Each point is reached from the start by the listed moves, each made once or not at all, plus a little noise. Say if it took an odd or an even number of moves. Then give how often each move was made.

Moves:
(1): [ 60  -5  -1  16 -34]
(2): [ 8 46 37 -2 33]
Start: [-12 -16 -46  11   2]
Points:
[57 20 -9 24  1] -> even (1, 1)
[ -5 -17 -47   6   2] -> even (0, 0)

Moves:
(1): [ 31   7   2   3 -24  -1   4   5]
(2): [ -6  21 -25  -5   4   1 -21  10]
(3): [ 3 10 17 -5  5 21 -2  6]
(4): [-10   8   8  37 -14  -6  -5   1]
(5): [ 22 -12   0  15  37  -3  -8   4]
(6): [ 16   3 -29  19  -3  35   4 -22]
(7): [-6  0 -9  1  1  0 27  4]
(8): [  1 -11  -4  -2 -10   8  -7  18]
Start: [ -1  24 -12 -13  -8  -2  -8  -8]
Points:
[ 30  20 -14 -12 -41   5 -10  15] -> even (1, 0, 0, 0, 0, 0, 0, 1)
[ 38  53 -59  -2 -34  60  -2  13] -> even (1, 1, 1, 0, 0, 1, 1, 1)
[ -1  40 -39  35  21 -11 -15  11] -> even (0, 1, 0, 1, 1, 0, 1, 0)

Moves:
(1): [ 38   4   3   2   8   1  -7  -6 -15  -8 -11  14   3 -10  -8  16   0]
(2): [-14  38  -7   1 -18  12  -6   0  -6   3   2  -1   4   6 -18   1 -14]
(3): [ 3 -4 27  6 -5 -1 -2 -2 -4  7  2  4 -3  6  4 -9  6]
(4): [  5 -11  -8  41   0   3  -6  16   8   0   0 -17  15   3   4 -10  -4]
(5): [ -4  -4   2  -3  36   9  -2 -12 -20  18   8 -12   7  -7   6   6  -8]
(6): [ -3 -10   1  -3  -3  25  -7   7  15   6   3  -1  11 -17   3   5   3]
(7): [ 15   2  12   3   2   8  38  -4   6  -5 -14   2   2  -4  -9   1  14]
(8): [  6  21  -2  -7  13 -11   2  33   4  -2  16  13  23   3   5  16   9]
(9): [  3  -2   5  -2   7  -7  -8   1  30   0   9  -2  -8  12   0   3 -13]
(10): [  4  -4  -3   2 -11  -6  -1  -4   0  27   6  -2  15   8   1  17  -2]
(11): [  5   7   5   9  -4   6   7 -21  -9   3  32  -1  -5   1  -2  -8  14]
(12): [ -3   4 -12  -3   4   6  -3  -5   0   3  -3  27  10   7   0  -7  -3]
(13): [  2  -6   4  -6  -5   1  -8 -14   0 -17  -3  -6  24  11  -2  -4 -11]
(14): [  5  -6 -12  -4   2   5  -5  22 -16   8  -7  -4 -26  43  21  -7  20]
Start: [  5 -26   0 -11  19  -5 -18 -16  12   1  -9 -12   6  -8  -5 -12  14]
Points:
[ 44 -43  32  -9  43  24 -33 -34 -11  49   0  -8  37 -24  -4  23  16] -> odd (1, 0, 1, 0, 1, 1, 0, 0, 0, 1, 0, 0, 0, 0)
[ 60  15  28 -12  53   4  -8  13  -9  50   6  -2  20  50  -2  31  29] -> odd (1, 1, 1, 0, 1, 0, 1, 1, 1, 1, 0, 0, 0, 1)
[ 26  11   2  33   2  46   0  26   8  52  27   7  54  51   9 -11  56] -> even (0, 1, 1, 1, 0, 1, 1, 1, 0, 1, 1, 1, 0, 1)
[ 22   8  16  -3  -9   5   7 -59  34  13  25 -17  37  32 -36   2  -3] -> even (0, 1, 0, 0, 0, 0, 1, 0, 1, 1, 1, 0, 1, 0)

Moves:
(1): [ 9  3  0 -2  4  3  2 -7  4 -6  4  5 -2 -9 -3 -3  7 -1 -8  3  1  1  1 -1]
(2): [ 0 10 -9  3 -5  3 -6  0  1  7 -3  7 -5  6 -3  1  7  1 -8 -3  1  4 -1 -1]
(3): [ 2  8 10  5 -1 -4  5  5 -3 -3 -2  3  1  0 -1 -3 -3  7 -5  0  1 -1 -2  2]
(4): [  6  -7   1  23  -8   9   5  -5  -3  -4   7   0 -11   0   0  -2   9  -5
   1  -2   0   0  -9  -5]
(5): [-1  5 -2  3 13  4 -5 -4 -5  1  2  5  4  1 -4  2 -2  3  2 -5  2  1 -2 -2]
(6): [ -1   0   4  -2   0  16  -3   3  -2  -8  -9  -2  -3   8   7   5 -13  -1
  -1  -4 -12   4   7 -13]
(7): [-4  0 -5 -3  4 -1 12  2  0  2  0 -3  0 -2  6 -2  2 -2 -4 -2 -4 -4  5  0]
(8): [ 2  1 -6  5  7 -2 -1 11  5 -1  3  4 -4 -3 -4  2 -2 -2 -1  8 -3 -1  0 -7]
(9): [ -8   3  10   4  -3   0  -2  -4  19  -6  -1   6   1 -12  -2  -8 -12   3
  -3  -9   1  -1 -17  -3]
(10): [ -1  -3   7  -1   4   8   0   0   8  16  -2  -5  -3   3  -9  -5   6   0
  -2 -10   2  -6   7   2]
(11): [ -2  10   2  -3  -4   7  -6   0  -4  10  16   7 -10  -3   3  -3   0  -4
   6   4  -1  -8   5   0]
(12): [-1 -4  0 -5 -7  9  0  2  0 -3 -1 20 11 -4 -3 -4  7  2  1  0  2  4  5  0]
(13): [ 3 -1 -1  9 -4  0  0  2  8  0 11  0 17  4  2  3  2  2 -5 -1 -5  3  5  3]
(14): [ 4 -6 -7 -5 -1 -1  3 -4 11 -2 -1 -4  1 14  2 -2 -2 17  7  4 10  5  6 -7]
(15): [  1  -8  -2   5   6  -4 -12  -8 -10   3  -9  -2  -3  -6  14  -2  -2   6
  -7   2  -2   0   3  -6]
(16): [-1 -3  8  4 -4 -4  4 -5  1  6  2  3 -2  4  1 17  8 -1 -7 -3  0  0 -4  1]
(17): [-3  6  2 -3  0 -2 -1  1  1 -5 -2 -1  3 -3  2  0 10  2  3 -3 -3  2  5 -3]
(18): [  3   0  -5   3  -9   3   3   2   0  -2  -6   2  -4  -6  -9   4  -7  13
   3   3 -16  -9  -1  -3]
(19): [ 9  4  0  2 -2  0 -2  2  3  4 -5  1  4 -1  4  2 -5  1  6 -7  2 -6  1  0]
(20): [-1  1 -3  8 -5  2  4 -7  4  6 -9 -2 10 -8  0  4 -1 -5  7 14 -4 10 -4  1]
(21): [ 1  0 -3 -6 -1  5  1  2 -2  0  0 -3  0 -9 -4  1  0  4 -2 -3  3  4  2 -3]
(22): [ 1 -2  0 -5  2 -7 -1  6  3  4  5  7 -9  1  3 -2  0 -2  5 -1 -7 17 -3  6]
(23): [-2 -2 -1  2 -1 -3  2 -4  3 -1  1  0 -8 -2 -1 -2 -6 -4  3 -2  3 -2 11  3]
(24): [-2 -2 -1  3  2  9 -5  1 -4 -7 -1  4 -1 -1  3  6  0  6 -1  1  7 -4  0 10]
Start: [-4 -3 -6  7 -1 -2  9  3 -1  1 10 -1 -2  8 -9  1 -4  5 -7 12  9  5 -2 -2]
Points:
[  3   0 -21  11  11  13   5  -2  14  -7  24   5  -9   8  20  -3  -9  18
 -14  22  -6   5  44 -33] -> even (1, 0, 0, 0, 0, 1, 1, 1, 0, 0, 1, 0, 1, 1, 1, 0, 1, 0, 0, 0, 0, 0, 1, 0)
[-12  27  12  30  -2   3  26 -19  26   5  33  22  15 -20  -4   7   2   4
 -18   9   0   7   1   0] -> odd (1, 0, 1, 0, 1, 0, 1, 0, 1, 0, 1, 0, 1, 0, 0, 1, 1, 0, 0, 1, 0, 0, 1, 0)
[ 19  -6   0  10 -20  15  25  -2  29   0   6  25  19   7   1  18 -10  23
  -6  13   4  42  22 -10] -> even (1, 0, 1, 0, 0, 1, 0, 0, 0, 0, 0, 1, 1, 1, 0, 1, 0, 0, 1, 1, 1, 1, 1, 0)
[ -6  -3 -26  24  22  15 -14  -2   2  29  -3  14 -21 -10 -12   6  -3  13
  -9  12  10  29  10   1] -> even (0, 1, 0, 0, 1, 0, 0, 1, 0, 1, 0, 0, 0, 0, 1, 0, 0, 0, 0, 1, 1, 1, 1, 1)
[  6   9  -2   6 -11  39   0   8  23   7  29  40 -11  27  -6  -8  -1  28
 -13   2  10  22  38   1] -> even (1, 1, 1, 0, 0, 1, 0, 0, 0, 1, 1, 1, 1, 1, 0, 0, 0, 0, 0, 0, 0, 1, 1, 1)
[ -7   4  -3  30 -22  28  -1  12  15   7  36  54 -31 -12 -14   8  13   7
 -15   4  11  20 -27  -4] -> even (0, 1, 0, 1, 0, 0, 0, 1, 1, 0, 1, 1, 0, 0, 0, 1, 0, 0, 0, 0, 1, 1, 0, 1)
[ 11 -10 -20  60   5  20   0 -18   5  23   5  28 -39 -10 -19  20  13  14
 -18  17  -8  16  -6  -5] -> odd (1, 1, 0, 1, 1, 0, 0, 1, 0, 1, 0, 0, 0, 0, 1, 1, 0, 1, 0, 1, 0, 1, 1, 1)
[ -4   9   3  39   4  -2   1   1   9  36  21  20  -9  -7 -10  16   0  21
  -4  18 -23  11  17  -5] -> odd (0, 0, 1, 0, 1, 0, 0, 1, 0, 1, 1, 0, 1, 0, 1, 1, 1, 1, 0, 1, 0, 1, 1, 0)
[ -5  17  11  23   0  28 -10  11  17  19 -11  42  -3 -23  -6  -6 -28  28
   8   4 -27  13  -1 -28] -> even (0, 0, 1, 0, 1, 1, 0, 1, 1, 1, 1, 1, 0, 0, 1, 0, 1, 1, 1, 1, 0, 1, 0, 0)

Moves:
(1): [ 2  1  4  1 -2 -1 -3 -2 -5 -1 -3  0 -2 -1  4  1  7  5 -3 -4  2 -1  0 -1
 -2]
(2): [-1 -3  2  0  0  1  3  4 -1 -2  3 -2 -3  0  3 -3  6 -1  0  5 -8  2 -4 -2
 -4]
(3): [  2  -3   2  -4   3   3  -4  -2  -1   1  -5   4  -2 -10  -4   3  -1   4
   0   1  -2  -4   0   2   5]
(4): [-2  4  5 -2 -2  4  5  2  2  2 -7 -6  6 -6  9 -6 -2 -5  5  5 -2 -6  9  0
  0]
(5): [ 9  1 -2  6  0  2 -5 -4  1  1 -1 -2  4  4 -6  9  2  1  4  5 -2  0  0 -3
 -2]
(6): [ 1  0 -5 -6  8  4  2  5 -7  2 -6 -4 -1  1 -3 -3  0  1  7 -1 -1  3 -7 -1
  5]
(7): [ 1  2  8  0  4  8 -9  0 -4  3 -2 -4 -1  2  1 -7 -9  6  6  5 -4 -4 -6 -8
  8]
(8): [-1  0  3 -5  9  5  7 -1  5 -2  0  4  0  4  6  1  1  1 -4 -2 -1  2  1 -5
 -3]
(9): [-4 -4  6 -4  5  1 -1 -3 -2  3  0 -4  7  1  6 -5  2  3 -8 -2  3  3 -2  3
  1]
(10): [-2 -1  5 -7  2  1  1 -3  1  2  2  1 -6 -5  1 -1  1  1  2  6  0 -2  1  4
  1]
(11): [ 3 -4  4  0 -2  6  3 -1 -4 -5  2  5  3 -4  2  7  0 -5  1 -2 -2  3  1  3
 -5]
(12): [-5  0  0  5  9 -9 -2 -3 -1 -8  0 -6  0 -8  1  8  1 10  0  1  2 -4 -3  7
  2]
(13): [ 2 -4  1  9  3 -1  7 -5 -5  5  7 -5 -5  4  0  3 -8  0 -1  2 -4  0 -3  4
 12]
(14): [-4  3 -2  2 -5  2 -1  0 -1  0 -6  0  0  3 -1  3  1 -5  1 -4  7  2  2 -1
  4]
(15): [ 2  1  0 -3  4 -4  4 -2 -2 -7 -7  2 -1  2  3  2  0  3  5 -5 -4 -4 -1 -4
 -2]
(16): [ 3 -4  4  5 -4  2  2  5 -1  1 -1 -2  2  2  0 -2  2  1 -3 -4  2 -2  3  6
  2]
(17): [ 2  0  4  5  1 -3  8 -4 -1 -3 -5  0  0 -1  0  4 -2  2 -1  5  3 -1 -1  0
  2]
(18): [-6 -4  7  1  5  1 -1  0 -1  3  7 -3  1 -2 -1  1 -5 -2 -2  0  2  2  2  3
  0]
(19): [-2  3  1  0 -1 -2 -1  5 -4  1  1  4 -1  3  0  2  8 -1  8 -1 -3  7 -3  3
  0]
(20): [-2 -3 -1  0  5  4  3 -1 -2  0 -1  1  2  4 -5 -1  5  0  1  6  8 -3  2  1
  2]
(21): [ 3 -2 -3  6 -7 -3  0 11 -1 -2 -7  7 -6  0  3 -6 -2 -6 -8  3  2  2  7 14
 -3]
(22): [  3  -1   6   2  14  -3  -3   3  -2  -5   3   7  -5   0  -1   1  -6 -12
  -2   1   7   0   2   0  14]
(23): [  0  -1   7   1   5   6  -2  -1  -3   2   6   3  -1   6  -8   6   1  -6
 -13  -3   7  -8   1   0   6]
(24): [-3  5  6 -5  4  7  1 -5 -3 -3 -3 -2 -1  1  2 -9 -5 -2  4 -3 -7  5 -3 -5
  7]
Start: [-4 -2 -4 -1 -3  6 -4  1  2  3  6  3  3  4 -2 -1 -5  3 -1  1 -3 -5  3 -1
 16]
Points:
[ -5 -14  51   2  25  44   6   8 -16   3   5  11 -17   2  11  -8 -31 -28
 -14  11  -6 -13  14  12  60] -> odd (0, 1, 1, 1, 0, 0, 1, 1, 0, 1, 1, 0, 1, 1, 0, 1, 0, 1, 0, 0, 1, 1, 1, 1)
[  6 -22  14  15   2  12  13  10 -17   0  11  11  -6  13  -3   9   3  -5
   6  17 -13   0   8  26  17] -> odd (0, 1, 0, 0, 1, 0, 0, 0, 0, 1, 1, 0, 1, 0, 1, 1, 0, 1, 1, 1, 1, 0, 0, 0)
[  2 -12  32  15  -1  33   8   0 -16   8  -2  -4   2   2   1   6 -15  -7
  -6  12  -6 -22   5   3  45] -> even (0, 1, 1, 1, 0, 0, 1, 0, 0, 0, 1, 0, 1, 1, 0, 1, 1, 0, 0, 0, 0, 0, 1, 0)

Moves:
(1): [11  7  0 -8 -7 14  0 -3  1  9 -3 12 -4  1  1  1 -2 -4  8  0 -6  3  3  1
  6  0]
(2): [-15   0   7  -9   1  -1   1  -5   8  -8  13  -3  -7  -2   4   5  -2   8
  -1   8  -7 -12  -1   6  -5   1]
(3): [  2  -3  -1  12   7  10   6   5 -15   5   0  -6  -4  -7  10  -7   1   2
   9  -3  -6  10  -3  -4   5  -3]
(4): [ -4  -4   4 -14   5  -9   5  -3  12  -9   1 -12   8  -9   4   0 -13   6
  -3  -3   5  -6   3   2   0  -8]
(5): [ 7  9  1 -6  7 -3 -9  4  6  0  1  7  6 -2  4 -3 -1 -1 11 -4 -1  2  0 -3
 -2  0]
(6): [  0  18  -6   4  -4  -3   1   1  10  -6   8  -5  12  -3  -2  -2 -15   8
  -8   7   5  11  -8  -1   7 -10]
(7): [-6 -1 -5 -2  8 -4 -1 -1 -5 -1 -4 -1  0  1 -2  0 -1  3 -9 -4  1  5 -2  8
  0 -1]
(8): [-11 -14  -5   6   6   0  -1   1  -9   1   1  -9  18   9  -7 -11  -6 -10
   1  -7  12  15 -17   9   1 -16]
(9): [-11  -7   6  -2   4  10   1   4  -1   1   1   3   1  -2  10   0  -1   4
  -8   1  -1   0   5  -2  -8  13]
(10): [ 7  7 -1  2 -3 -1  6 -1 20  6  7  1  9  1  0  1  3 -3 -4 -2 -8  6 14 -1
  6 -8]
(11): [  0   4   2 -10  -5  -5   1  -8   4   8   5  -5  -3  -3   4  -5   2   2
  -4  -1   3  -2  -2   4  -6   3]
(12): [  1   7   4  -4   2   4  -2  -2  -5  -6  -3   4  -2   2   0 -11  -5  -1
   1 -13  -7  -5   0 -15   0  -3]
(13): [ 8  1  8 -4  4  2  3  1 -7  6  0  3 -2  5 -4 -1  5 -8  2 12 -7  7 -4 -4
  4 -2]
(14): [ 4  8 -2 -6  1  2  4  3 11 -1  3 -3  0  1  0 -9 -4 14  4  4 -4 -2  5 -6
 -6  4]
(15): [-11  -2  -1   5  -2   2   2  -5  -1  10   1  -6   6   3  -3  11   0  -2
   7  -4   2  11   4  -2   9   2]
(16): [-2  1  2 -4  1  5 -8  7 -1  1  0 -2 -1 -9 -4  0  2 -6 -5  2  4 -1  1  0
 -1 -7]
(17): [11  4  4  6 -8  5 -4 -5  1  0  2  0 -2  1 -1  1 -5 -1 10  2  0  9  5  0
 -5 -7]
(18): [ -1  -3  -2  -9  -3  -3  -7   9   0  -1   4   0 -10   5   2  -2   1  -5
   1   0   1   3   4   0   3  -1]
(19): [ 5  5  3  3  4  7 -1  2  6  0 -7 -2 -2  2  2  1 -8 -4  2 -5 -7  3 -4 -2
  3  2]
(20): [  3  -7  -2  -5  -1  -4   6   1  -2   8   8   1   7   0  -3   7 -15   5
   2  -2  -5  -1   5   3  -5   2]
(21): [  6  10   1   1 -10   5   2   4  -6   1  -4  -4  10   4  -4   0   4  -5
   7   2  -2   5   3  10   5  -4]
(22): [  2   6  -2   0   1   2  -4  -8   1  -3   5   3   2  -7 -12  -7  -1   3
   1   9   6   4  10   7  10   2]
(23): [-3  4  0  1  8 -1  3 -1 -6 -3 -1 -2 -1  3  2 -1 -5 -6 -2 -1  6  0  2 -2
 -6  0]
(24): [  5   4   7   4   6   7  -6   4 -14   0   3   4  -6   5   6  -3   5   1
  -4 -15   5  -7  -2  -2   0   2]
Start: [-2  3 -1 -6 -1  1 -7  8 -6  5 -3  1  0  0 -9 -7  5 -9 -1 -8 16  2  1  6
  6 -1]
Points:
[ -7  27   5 -13   9   8  -1  -8 -11  19  32 -19  -3  -2 -11  -8 -38  -4
  10   9   8  48   7  17  19 -15] -> odd (0, 1, 1, 0, 0, 1, 1, 0, 0, 0, 1, 0, 1, 0, 1, 0, 1, 1, 1, 1, 0, 1, 1, 0)
[-14   8 -11  -2  14  35 -13  21 -21  35  29  -2  29  -1 -13 -19 -24 -15
 -10 -28  27  60  13  21  37 -28] -> odd (1, 0, 1, 0, 0, 1, 1, 1, 1, 1, 0, 0, 0, 0, 1, 1, 0, 1, 0, 1, 0, 1, 0, 1)
[  9  33  16 -24  21  17  -4  23 -24   2   8 -13  31 -15   2 -24 -45 -10
   5 -12   9  36   8  -3  -2 -31] -> odd (0, 0, 1, 1, 1, 1, 1, 0, 1, 0, 0, 1, 1, 0, 0, 1, 1, 0, 0, 1, 1, 0, 1, 0)
[  4  16  23  12  15  33 -14  16 -36  19   7 -12  16  17  -1 -15  -1 -28
  42 -21   4  44 -19  13  20 -27] -> even (0, 1, 1, 0, 1, 0, 0, 1, 0, 0, 0, 0, 1, 0, 1, 0, 1, 0, 1, 0, 1, 0, 0, 1)
[ -4  18  33 -55  15  28 -16  12   7  13  14   7  -3  -2   6   0 -44 -23
  23 -16  -7  13  23 -13  -3 -10] -> even (1, 1, 0, 1, 1, 0, 0, 0, 1, 0, 0, 1, 1, 0, 1, 1, 1, 1, 1, 1, 0, 0, 1, 0)
[ 13  44  10   1   9  55  -4  10  -6  24   7  -2   4 -13 -10 -19 -28  -8
  21  15   8  56  17 -11  24  -7] -> even (1, 0, 1, 0, 0, 1, 0, 0, 1, 0, 0, 0, 1, 1, 1, 1, 1, 0, 1, 0, 0, 1, 1, 0)
[  4  57  18 -17  28  41 -13  28 -12  -6  26  -3  15 -15   6 -37 -40  12
   6 -18   2   8  14  -5   1  -3] -> even (0, 1, 1, 0, 1, 1, 0, 0, 1, 0, 0, 1, 0, 1, 0, 1, 0, 0, 1, 1, 1, 1, 1, 1)
[ 19  16   8 -43  15  10 -14  20 -23  33  18  11   4  23  -3 -34 -14 -21
  19 -25  20  19  -7   6  -7 -11] -> even (1, 0, 0, 0, 1, 0, 0, 1, 0, 0, 1, 0, 1, 1, 0, 0, 0, 1, 0, 1, 0, 0, 1, 1)
[-21   7   5 -40   3 -14 -10  14  21   5  48 -27  28  -3  -4 -17 -33  -3
 -26 -22  31   6  -5  26   6 -45] -> even (0, 1, 0, 1, 0, 1, 0, 1, 0, 1, 1, 0, 0, 0, 0, 1, 0, 1, 0, 1, 0, 0, 0, 1)
[-29   3  -9 -17  27  26  -5  16 -16  17  12 -23  33 -13 -10 -16 -58 -16
  -4 -19  34  57   2  22  29 -28] -> even (1, 0, 1, 1, 0, 1, 1, 1, 1, 0, 0, 0, 0, 0, 1, 1, 0, 1, 1, 1, 0, 1, 1, 0)
